Each row is a point. The last column is the point's height on a tilted bowl or saddle (a function of degree 2), plus a little noise. Count its main directions that bend up, bend down and stay straight.

Points (10 x 3)
array([[ -53,   51,   37],
       [ 183,  110,  -40],
       [  99,   39,  -15],
       [ -78,  -10,   18],
       [  11,  406,  468],
       [-118,  160,   99],
       [  98,   56,   -4],
       [-400,  158, -129],
       [ -48,  -54,   19],
       [   8, -180,   68]])
Directions: 1 up, 1 down, 0 straight

Points (16 x 4)
array([[ 106, -135, -158,  -43],
       [-105,  103,   76,   18],
       [-321,  247,  288,  399],
       [  -8, -157,   64,  -37],
       [ 171,  242,  177,  394],
       [ 137,  -92,  -64,   -9],
       [ -16,  107,  140,   58],
       [ 180, -180, -111,   79],
       [ 288,   10,  -76,   69],
       [-202,  -13,  -29,  -25],
       [  83, -117,  156,   27],
       [ -41, -222,  -94,   23],
       [ -44,  295,   21,  158],
       [ 148, -171, -159,   19],
       [ -24,  102,   32,  -10],
       [-319,  252, -158,  216]])
Directions: 2 up, 1 down, 0 straight

Points (16 x 4)
array([[ -29,  137,  -26, -164],
       [ 134, -116, -224,   11],
       [ 305, -115, -275,  267],
       [-145,   -6, -236, -179],
       [  -1,  337,  -65,  -47],
       [ -70, -177,   34,  159],
       [  16, -221,   25,   10],
       [ 109, -216,  -94, -159],
       [ 160,   56,  140, -266],
       [  73,   36,  273, -208],
       [  52,  -34,   13, -127],
       [ -57, -175,  134,  208],
       [-389,    9,  -21,  107],
       [ 103,  109, -116,   94],
       [-104,  -66,  145,  172],
       [ -69,   -9, -416,  -13]])
Directions: 1 up, 1 down, 1 straight

Points (26 x 5)
array([[ 178,  132, -114, -269, -316],
       [ 334,   67,  239,  137, -342],
       [ -66, -137, -109,  -69,  -25],
       [-102, -193, -277, -275, -179],
       [ -26,  176,  207,  204,  -68],
       [ -66,  224,  146,  196,  -30],
       [  43,   96,  -14,    3,  -90],
       [ 277,  176, -138,  -66, -291],
       [-193,  274,  -99, -111,  -92],
       [ 233,   43,  111,  -83, -211],
       [ 166,    5,  103,   71, -146],
       [-177, -205,   99,  181,   81],
       [ -81,   29,   97,  -91,  -50],
       [ -23,  -29,  111, -234, -106],
       [   3,   55,   94,   78,  -60],
       [-174,  -26, -233,  101, -143],
       [  79,  140,  -91,  250, -158],
       [ -42, -176,   74, -155,   41],
       [ 156,  206,  143, -298, -257],
       [ 229,   58,  170,   79, -205],
       [  19, -124,  137, -215,  -48],
       [-253, -280,   27, -186,  156],
       [-119, -216,  171,    1,  121],
       [  40,   58,  153,  -28,  -78],
       [ 339, -326,  113,    7, -107],
       [-114, -178, -131,  166,  -12]])
Directions: 1 up, 3 down, 0 straight

Points (44 x 7)
array([[ -20, -146, -149, -168,  100,  405,  -57],
       [ -66, -296,  -48,  -44,   27,  118,  -63],
       [ 292,  163, -185,  156, -294,   13,  262],
       [  59,   26, -457,   54,  140, -183,  -45],
       [ 236, -254,   50,  175,  -73, -117,    3],
       [  48,   40, -206,  213,  226,  -66,    7],
       [ 184,   87,   70,  274,  -15, -204,   99],
       [  -9,   91,  113,  -83,  -49,   71,   97],
       [ 317,  -92,  -11, -202,  -70, -121,   74],
       [-114,    9,   66,  176,  -26,   31,    5],
       [-109,   35,  140,   65, -247,  167,   77],
       [  64,  200,   73,  249,  152, -402,  110],
       [  49,  -71,  191,   75,   49,   23,   56],
       [ 110, -207,  130, -236,  255,  -14,  157],
       [  26,  -83,  -71,  190,  181,    9,  -11],
       [ 253,   33,   10,  201,   66,  278,  227],
       [  73,  -69,  -19,  105,    4, -250,   -5],
       [-208,    3,  245,   12,   92, -161,  117],
       [-312,  -96,   86,  286, -100,  136,   27],
       [ 204,   37,  368,  233, -156,  207,  233],
       [ 227,   14,  -38,  161,  114, -133,   60],
       [ -27,   45, -175,  -73, -208,  -90,   55],
       [-121,   60,  397,  177,  207, -168,  181],
       [ -22,  112,  -85,  182, -148,  126,   96],
       [-331,  -53, -262,  -77, -133,  -44,   55],
       [-204,  117,   -6, -273,  159,   10,   36],
       [ 291,  370, -122, -144,   90,  323,  527],
       [  88, -114,  -86,  149,  -16, -320,  -19],
       [  27,   76,  315,  -98,  122,   48,  244],
       [ -13,   93,  139, -257,   73,  -59,  177],
       [-163,   53,  -14,  199,   14,   40,    2],
       [ 206,   39,   63, -253,  -53, -320,  214],
       [ 363,  187,  270, -238,   -9,  -58,  554],
       [  76,   81,   72,  183,  -45,  214,  112],
       [-102,   84,   59,  -64, -352,  236,  136],
       [-131, -140,  242,  -81,   17, -122,  118],
       [-130,    3,  287, -142,   50,   90,  138],
       [ -50,  -90,   36, -107,   84, -169,   16],
       [  20,   24, -170,   46,   82, -179,  -37],
       [ -36, -187,   99,  -83, -144, -110,   38],
       [-246,  122,  103, -120,   72,  161,   36],
       [  79,   64,  -84,   -2,  178,   91,   38],
       [ -34,   -7,  -28,    5,   46,   -7,  -23],
       [ 117, -155,   11, -120, -178, -288,   61]])
Directions: 3 up, 0 down, 3 straight
